Each point is reached from the start by the listed moves, each made 0, 1 or 2 times, or once backwards (-1), plus a little noise. Say if it took an odd or an even number of moves. Then give how often each move was made.

Moves:
(1): [ 16 -12 -16   0 -23]
(2): [28  5 -8 29 21]
Start: [-13  -3 -19   1 -11]
Points:
[ 27  18 -19  60  54] -> odd (-1, 2)
[-29   9  -3   1  13] -> odd (-1, 0)
[-57   4   5 -28  -9] -> even (-1, -1)

Moves:
(1): [ 4  1  4 -2  0 -4  0  4 -5]
(2): [-4  6  0  2  2  0 -4 -1 -8]
(3): [-1  0  8 -1  1  7  3 -2 -2]
(4): [ 2  2  2 16 -8  0 17  2  5]
(5): [ 5 -1 -3  1  7  3 13 -2  0]
(6): [ 0  8 -2 -2 -2  5  2  6  0]
Start: [  0   5  -2   5   0   4   9   3 -12]
Points:
[  8  18 -12  44   2   4  58   2 -17] -> odd (0, 2, -1, 2, 2, 0)
[ 7 -7 -6 22 -8 -7 25  3  2] -> even (0, -1, -1, 1, 0, -1)
[  3   3   0  27  12  16  48 -13 -12] -> odd (-1, 1, 1, 1, 2, -1)
[ -7  22  -3  10  10  23  19  -2 -24] -> even (-1, 2, 1, 0, 1, 1)
[ 10  13   9  20   5  29  60   1 -11] -> even (0, 0, 2, 1, 2, 1)

Moves:
(1): [ -6  -1   7  -3  -5  -9   5   6  -1  -6  -1  -5   4   5 -11]
(2): [ -8  -3 -11  -6   8  -2   0   4  -1   0   1  -2  -7   4   4]
(3): [  4   4   8  -2   3  -6  -2   2  -3   4   7   6 -15  -5  -1]
(4): [ 7 -1  0  3  4  2 -4  4  6 11  0 -7  0  4 10]
(5): [ -5 -14 -10   8  16   0 -11   2   0   1  -5   5  -1   1  10]
(6): [11  5 -2  3 -1  4  3  4  4 -3 -2 -7  4 -4 -4]
(7): [ 3 -2 -1  3  1  0  2 -8 11 -2  0 -3  1  3  1]
(8): [  3  -3   5   2   2   5   3   2  -8   0   4  -8 -11  -1  -3]
(9): [-3 -1  5 -9 -1  0  4 -2  7  7 -3 -2  4 -6 -6]
(10): [ 0 -1 -4 -2  4  2  9  2  2 12 -1  3  0  4  1]
(11): [  5 -10  -9   0   2   4   5   1   6   3   1   6   8  -2   5]
(12): [ -6   1  -1   5  -4   1  -2   4  -1   2   2   7 -11  -4  -1]
Start: [-1 -3  4  4  0  3  1 15 -8 -9 -9 -3  0  2  1]
Points:
[ 23  12  60 -13 -17 -10  25   4  21  11   4 -24 -19 -12 -28] -> odd (1, -1, 2, 1, -1, 0, 2, 1, 2, 0, 0, 0)
[-12 -29 -13   9   3   7  14  18  14 -23 -23   1  25  -3 -14] -> odd (1, 0, -1, -1, 1, 1, 1, 0, 1, 0, 1, 1)
[ 10 -18   3 -35  19   3  19  -7  21   6  13  -6 -25 -16   8] -> even (-1, 2, 2, 0, -1, -1, 2, 1, 2, -1, 2, -1)
[ 16  -4  12 -17  14  12  25  13   1  19   3  11 -24 -32 -13] -> even (-1, 0, 2, -1, 0, 1, 0, 1, 2, 1, 1, 0)
